Each row is a point. The last column is the point's height on a tilted bowl or saddle (a function of degree 2), plus a little noise. Count its main directions that bend up, bend down and stay straight.

Points:
35 -27 26

-26 -45 -2

12 10 13

58 -5 53

32 15 20

8 2 16

-42 -22 27

-26 83 -74

25 -13 23

-28 -34 10
Directions: 1 up, 1 down, 0 straight

Points (17 x 4):
31 24 -9 -1

48 18 -60 -25

-54 7 -31 -56

-7 20 21 5

71 -26 -41 -5

-3 27 -68 -41

56 9 -34 -11

-13 16 29 2

-36 29 -30 -43

-18 23 5 -7

-39 47 -25 -61

-23 22 -28 -24

-10 42 28 -3

25 16 -28 -1

-69 7 -9 -72

-57 8 15 -44

50 -12 12 2
Directions: 0 up, 2 down, 1 straight

Points:
29 29 14 -13

-4 13 4 -16

-28 16 -29 3

67 -2 57 56

40 -52 7 19

59 28 -27 -65

28 63 -8 -8

19 23 21 -11

7 39 62 -3

32 -16 41 28

-21 -10 -33 21

33 -35 -38 -35

-5 1 24 -8

-32 -30 1 37

-36 24 66 -67
Directions: 2 up, 1 down, 0 straight

Points, 21 rows:
-43 -3 3 4 11

13 74 11 1 32

8 -56 50 20 44

-22 -30 -47 -45 27

-36 35 -49 -11 21

-12 33 -9 -1 10

-13 7 -42 6 12

-64 30 -47 -39 31

-30 -16 -20 3 11

-49 2 51 -11 35

-28 20 33 -7 19

-36 17 -38 2 14

-26 26 7 4 11

41 -7 -16 -30 18

2 18 29 6 18

39 16 25 -56 8

24 51 -71 7 42

-23 14 -15 -61 1

-19 -31 -3 26 7

30 -118 22 -47 114

-23 -23 0 -1 12
Directions: 3 up, 1 down, 0 straight

Points:
12 -7 -19 7 -7

-17 6 40 9 -9

-88 -7 -18 37 -70

-42 0 37 4 -22

-42 32 86 63 -71

5 -24 60 -43 9

29 -8 -51 -60 -53

22 27 17 -59 -57

3 105 23 54 71

15 23 -29 3 10

12 -27 -15 -15 -9

19 42 19 28 3

2 48 9 18 22

21 2 9 -21 -11

34 -35 -7 20 -1

45 -11 7 -25 -15

-34 -18 0 72 -4

-5 -3 7 -32 -7

45 24 -48 3 -24

2 8 -6 49 21

-2 -14 21 -19 5

-8 -10 11 62 22

-22 -45 -23 -27 -31

60 29 -17 10 -36
Directions: 1 up, 2 down, 1 straight

Points (23 x 5):
14 -16 -12 42 -28

22 9 29 22 -21

-7 26 32 41 -28

85 -13 -8 -37 -47

21 4 -3 -19 -6

-32 -4 -12 -5 -12

-86 -1 -22 -16 -43

22 4 -22 66 -43

-31 -1 3 -5 -11

18 -19 1 14 -17

63 10 13 56 -54

-27 29 23 -58 -22

52 71 -22 -17 -31

-28 -22 -13 17 -21

-95 28 40 -21 -64

-63 15 -4 -51 -31

7 44 -15 14 -11

51 -19 9 24 -34

38 -28 9 7 -26

-58 -62 -16 12 -57

-34 -43 -16 -35 -30

-22 -30 31 -41 -30

7 41 13 0 -9
Directions: 0 up, 4 down, 0 straight

Points, 45 rows:
-4 -22 -59 38 -27 -11 -45

-7 -12 -8 24 23 -11 35

-20 -26 59 -5 -22 -6 40

17 -12 -57 -7 -2 10 -25

29 19 32 -3 -86 1 -1

-27 -10 -49 -7 -8 48 -48

-31 -24 -30 -15 -25 31 -38

-34 -40 -54 -16 47 33 17

-18 14 0 -45 -57 33 -54

21 -13 27 -12 46 -39 46

27 -2 43 -38 -52 -12 7

-9 -15 0 -52 4 6 -8

1 -29 -42 -2 29 -24 31

8 15 34 24 54 -38 26

-11 50 20 8 13 23 38

-17 46 -22 12 69 -5 22

11 19 -38 47 -36 18 -49

-13 58 -23 16 19 73 13

58 -29 -61 2 25 41 -18

3 70 -1 52 -7 -23 9

44 -26 0 2 28 44 31

-3 -7 -23 -19 21 -40 6

-12 -11 19 -40 33 23 12

-2 -2 6 -6 -11 9 18

-9 -23 -2 57 12 -61 17

3 -26 58 47 -29 84 -32

-16 -13 -28 -14 -80 -45 -63

43 -54 -23 -18 -33 4 23

-9 13 3 -31 12 7 8

-38 -21 10 25 -6 -17 25

0 0 -6 -11 19 1 22

-33 -32 42 14 90 -57 56

-3 -38 -5 -51 47 32 18

25 -28 -53 25 -8 -55 -17

22 18 39 -62 34 15 -11

66 -14 -18 33 17 -59 -1

-30 -24 8 58 83 22 57

-37 12 -4 4 73 -14 26

-42 -22 -6 -17 18 -26 16

13 19 -12 -5 33 20 19

-6 68 -7 -26 -43 6 28

8 -38 51 -31 53 4 63

2 69 -10 79 -42 -45 -55

-41 -12 -10 -16 0 8 -1

27 10 -64 72 56 -32 -62
Directions: 1 up, 4 down, 1 straight

Points, 41 rows:
-36 17 -10 11 -41 -26 34

-8 -68 46 -3 73 -4 5

-32 -24 31 16 13 60 18

6 35 43 -44 15 32 -33

-4 -4 58 14 -19 -17 37

12 -12 -53 40 -38 8 -5

-74 -19 9 -10 77 -6 19

8 -40 12 38 42 -11 4

37 7 22 -9 -45 38 -19

-12 -8 16 16 -63 4 36

18 -13 0 31 -34 -1 13

4 33 36 11 -57 118 -39

-3 5 -2 10 -24 1 15

-18 -81 16 87 20 19 62

16 -23 4 27 26 -81 14

65 -56 -76 -37 -5 20 -118

49 -40 -41 12 -31 10 -43

-39 -19 -33 4 -27 -1 20

17 -21 -16 60 58 -17 -9

-13 -47 3 -4 19 -15 -1

13 -71 24 1 -24 24 -14

71 -20 -9 4 -16 1 -25

-34 -57 27 -31 -45 3 43

-17 19 35 -119 -37 -18 90

-11 -42 24 -13 3 22 0

-8 -53 -49 -20 4 48 -32

-4 5 -50 12 -25 5 5

-49 37 -16 22 10 -10 6

-1 -36 22 -22 -21 21 -3

-19 26 46 20 -1 15 6

-27 28 -2 -21 1 9 16

3 -3 69 -68 -2 -18 24

-21 46 -36 5 -22 32 27

2 3 5 -1 18 35 -12

-12 -26 -20 52 28 -9 -3

38 11 -47 -17 25 -15 -21

20 -5 23 3 -23 23 -4

36 16 66 -1 -8 -6 9

-46 -5 42 -6 2 3 32

46 -37 42 -3 -29 33 -33

-11 72 -7 -32 -40 37 28
Directions: 3 up, 2 down, 1 straight

Points:
35 -24 -13 12 42 -11 29 -31 -24

64 28 -17 2 -13 43 43 8 30

7 -3 -10 52 38 -6 -27 8 18

4 36 -18 -7 17 -14 21 34 -2

-26 -64 -40 6 -30 -3 -46 28 30

-18 -31 57 -72 -12 -27 -30 18 -3

20 -2 2 31 -30 42 38 -10 21

-17 8 -30 -47 -60 58 -24 -13 1

12 -22 -46 35 10 -27 -11 -26 26

-39 -40 44 29 -30 12 -20 -3 12

-16 -11 -4 30 84 14 25 -11 -37

-23 5 28 3 -7 -17 29 6 -4

-12 -121 -24 -13 -7 -31 -4 -2 20

30 -28 -19 0 -19 -12 45 33 41

52 -38 59 -31 0 45 -26 42 5

-31 -45 60 9 -16 61 -16 4 0

37 -12 -34 19 -2 65 -10 36 18

-8 15 61 20 6 12 2 -33 -36

28 -7 3 4 38 -12 -15 28 -1

-6 0 17 -1 -15 28 65 -23 -5

77 8 14 17 15 20 26 -28 -35

48 82 -48 6 48 -42 18 6 -57

-5 -44 22 1 -21 43 7 -29 8

-19 29 -19 20 22 -20 -35 1 24

-17 4 -5 -5 -5 -20 14 -57 -37

45 14 11 -19 48 -37 5 -40 -29

-53 25 -75 -26 -32 48 -45 21 -24

-14 45 9 16 -9 -32 45 38 -25

11 -10 -1 8 26 5 36 -8 -11

-50 -30 -33 22 -7 39 21 14 11

46 -12 6 -15 2 -31 47 -37 -12

10 41 32 -61 -5 -12 9 -1 20

12 -5 17 50 31 -26 -1 -36 -6

-11 18 36 -38 -18 18 -29 33 15

-45 35 -63 62 -8 -10 6 11 -29

14 45 -46 -23 17 28 -57 17 -20

-29 -2 6 58 64 21 -16 59 -38

59 -29 -24 75 -49 30 -30 29 71

-3 26 -17 -14 -52 3 16 -27 -4

1 16 -41 -27 10 -13 -11 -36 -19

24 -21 44 29 -48 -8 -8 -21 22

10 12 28 -8 -20 12 -17 24 11

-11 44 83 10 -7 -23 6 1 -14

-46 -38 24 5 13 14 23 -27 -26

42 -45 -2 24 -42 -16 39 19 66

3 0 14 -27 -12 -28 -51 13 10

-18 46 47 75 18 101 -23 -7 -92

-24 53 -63 1 -9 89 -7 54 -11

15 -8 21 62 -34 6 -38 3 33

1 63 -30 16 -16 2 37 31 -24

-30 4 26 10 -3 -8 6 6 1

24 -12 10 9 4 -33 -30 -6 21

-20 6 -10 0 -21 24 -13 39 7

15 34 -60 40 -13 -21 -1 -11 -16

-11 -16 46 -20 14 -23 -7 -11 11

-10 -60 -33 19 70 -22 -17 30 20

-7 33 -10 19 52 35 18 32 -34

-65 14 35 18 20 21 31 38 -42

-4 1 -6 -27 -20 10 -44 24 3

-36 -12 14 -69 9 57 -6 15 27

-62 -6 8 -21 17 23 3 -70 -65

34 47 39 90 -1 32 15 47 -121
Directions: 2 up, 4 down, 2 straight

Points, 68 rows:
5 -33 -10 -17 64 -13 -32 -24 -4

-25 -10 -61 46 0 37 56 10 30

-38 -89 0 -14 13 21 8 -30 -47

-9 11 37 -47 -3 -11 20 21 21

7 -25 22 45 46 -14 22 1 37

35 15 37 60 6 28 -5 -5 12

-23 15 -55 -76 53 -65 -41 -36 -7

-16 11 39 22 -32 -1 13 -48 -15

18 44 9 2 -26 6 61 13 12

-36 1 34 39 -19 -7 -43 25 57

-17 -31 37 33 5 -35 -20 -5 22

-11 26 0 52 21 -78 7 17 45

12 30 -31 -51 36 -16 -10 25 1

-45 -41 21 28 7 -10 26 1 21

48 13 -3 -31 28 -19 8 -6 -18

48 -15 1 59 38 26 -11 -4 2

18 -21 0 3 -18 -29 23 -48 -38

29 37 -10 -2 2 1 -37 2 -3

-14 4 47 8 -7 -3 37 30 40

-54 -53 4 -42 68 22 47 -2 43

38 -17 63 -18 8 -54 15 -36 -15

-56 11 21 23 -14 -37 -26 24 61

36 -14 4 64 -75 -18 37 37 38

-9 0 -14 2 -16 -17 -11 59 36

19 12 28 5 37 -25 -11 -41 -2

-40 -27 24 52 11 -22 -12 -52 4

32 19 0 10 -29 45 33 10 13

27 -25 48 50 -7 60 4 46 59

-49 82 3 28 -4 28 -62 -25 44

18 -70 3 -19 5 10 -10 6 -20

-53 29 23 -40 -49 55 37 18 37

26 -37 -39 11 -6 86 24 -7 -5

75 9 -58 22 5 9 -34 -51 -60

7 63 13 7 -16 -23 -33 22 43

-33 -4 6 12 -30 22 -4 5 10

-31 -55 7 77 -27 -27 -35 4 20

-13 6 16 -30 19 63 -38 -26 -41

25 -38 33 -25 -4 -25 7 -2 -9

-53 19 35 1 33 -16 -28 36 81

41 -9 -10 -34 -37 -19 5 13 -2

-11 -31 -11 21 24 14 55 30 32

42 30 1 -16 32 46 -12 -38 -35

27 -2 -72 -56 -22 45 2 29 6

-48 75 -45 2 17 13 3 79 57

12 21 -33 -39 2 19 10 2 -15

-16 15 72 14 -21 -64 62 10 36

45 -61 -6 0 -26 -70 7 29 -9

-16 43 11 -45 -30 -71 0 53 51

-10 -36 -13 20 -13 -16 52 11 9

-82 28 -33 -11 -13 -12 -9 19 44

-45 52 -1 44 12 -9 14 15 52

-25 -18 -3 10 18 23 -27 7 3

45 61 -35 -10 -7 -26 6 54 1

7 -14 45 36 -43 16 15 -36 -14

-22 36 -14 37 -55 -39 0 -47 20

28 29 -77 -64 48 22 47 13 -1

33 -15 -5 -41 -40 -38 -67 19 10

51 13 -22 30 -23 -5 -55 -25 -24

29 3 10 48 50 10 -39 -23 11

-24 8 2 -93 -6 -46 53 5 -5

-34 -50 -29 21 32 6 15 -54 -11

-24 -48 -1 25 -81 37 38 17 46

-4 13 -2 -13 -57 14 10 -59 -32

-6 -19 -10 8 -55 22 18 1 11

-24 96 8 -1 45 -18 21 -57 37

-42 -6 8 -13 -18 4 -56 22 24

-43 7 25 10 -51 -14 -27 50 77

20 5 51 -58 10 25 26 45 52
Directions: 3 up, 1 down, 4 straight

Points, 64 rows:
-33 39 -15 25 -14 33 -15 -68 -30

-1 43 -6 88 -29 22 41 -26 -36

17 29 13 10 -35 -54 -6 -67 -50

21 42 -8 -34 -14 -3 -18 40 -9

-20 36 -20 55 -12 -1 4 55 -14

6 -2 8 -39 22 -8 -23 30 -15

-27 -45 -23 24 -23 9 29 -38 -20

-31 -83 -12 30 -4 87 72 -18 -24

-9 12 50 -18 4 -30 20 -15 -24

14 -28 44 12 31 -3 -15 26 -36

-29 -4 -31 24 17 -2 20 -72 -32

0 -5 14 45 1 -49 -12 -43 -50

26 -60 4 31 17 33 -44 4 -40

-28 4 0 -36 19 39 -8 45 -19

20 -5 27 -44 80 28 -38 -43 -33

-8 14 55 23 32 17 44 10 -35

-1 42 34 -45 -87 -28 -33 -62 -40

37 -59 -29 -26 -18 -39 -17 12 -53

32 31 10 -15 -34 -7 8 -30 -8

28 -7 6 -31 -40 42 -15 -7 -1

14 12 -18 -29 35 56 -15 -29 -3

13 -49 -9 -14 22 37 -11 48 -25

51 3 2 38 -15 43 45 28 -21

-54 -18 37 46 4 -4 14 5 -27

34 70 11 -8 -5 33 11 33 -19

30 -18 87 -36 12 -32 -12 -12 -42

-15 13 0 60 10 27 6 -44 -28

7 35 35 -9 23 -5 9 -16 -17

2 0 -42 20 -28 31 -26 -36 -19

-34 18 17 -34 21 88 -20 -17 -23

-37 12 -11 -79 -48 -38 23 -29 -32

-33 15 -35 -53 35 10 -44 8 -14

-79 -14 60 32 -4 48 -6 -34 -45

-42 15 11 -1 -40 -78 -28 -50 -66

18 81 -43 39 11 -60 36 -17 -52

46 13 -15 19 11 -47 25 -18 -33

24 -46 -26 -14 -9 8 -18 19 -21

-45 -30 -15 37 3 29 -16 -13 -16

-2 -25 -35 15 -37 34 -52 49 -27

-10 38 12 61 1 -13 -69 -32 -46

-79 -10 -25 -19 -11 -31 -29 -60 -48

0 -35 17 37 44 -17 3 -35 -42

-35 3 -60 -36 -2 38 -33 17 -13

-51 -24 6 23 19 34 28 20 -11

35 45 43 -65 43 20 -41 -50 -17

-23 0 -4 11 -7 -4 21 26 -9

-43 67 19 -6 41 18 22 44 -48

-40 23 16 27 26 32 -8 -3 -17

19 -29 58 21 13 42 15 20 -32

39 3 17 -11 0 21 -47 20 -8

-48 -2 40 -104 -12 -30 -3 9 -48

-21 22 6 30 -24 -15 -2 -15 -15

39 -46 -26 -22 -7 19 99 -6 -21

23 13 -8 18 -16 -25 -17 33 -18

-28 -61 -17 18 30 -30 11 -10 -41

-59 8 -62 22 28 15 17 -68 -36

-42 -5 -27 40 33 -27 -42 33 -33

19 0 -27 48 63 -39 19 -17 -46

-27 34 44 -11 12 -25 5 -14 -29

105 -45 16 107 -5 39 37 19 -98

-7 1 31 -8 -1 -15 18 24 -19

-39 22 39 -32 15 2 1 -43 -18

3 -10 29 -27 -21 3 -87 7 -25

-28 -20 -4 19 -20 -5 -21 6 -16
Directions: 0 up, 6 down, 2 straight
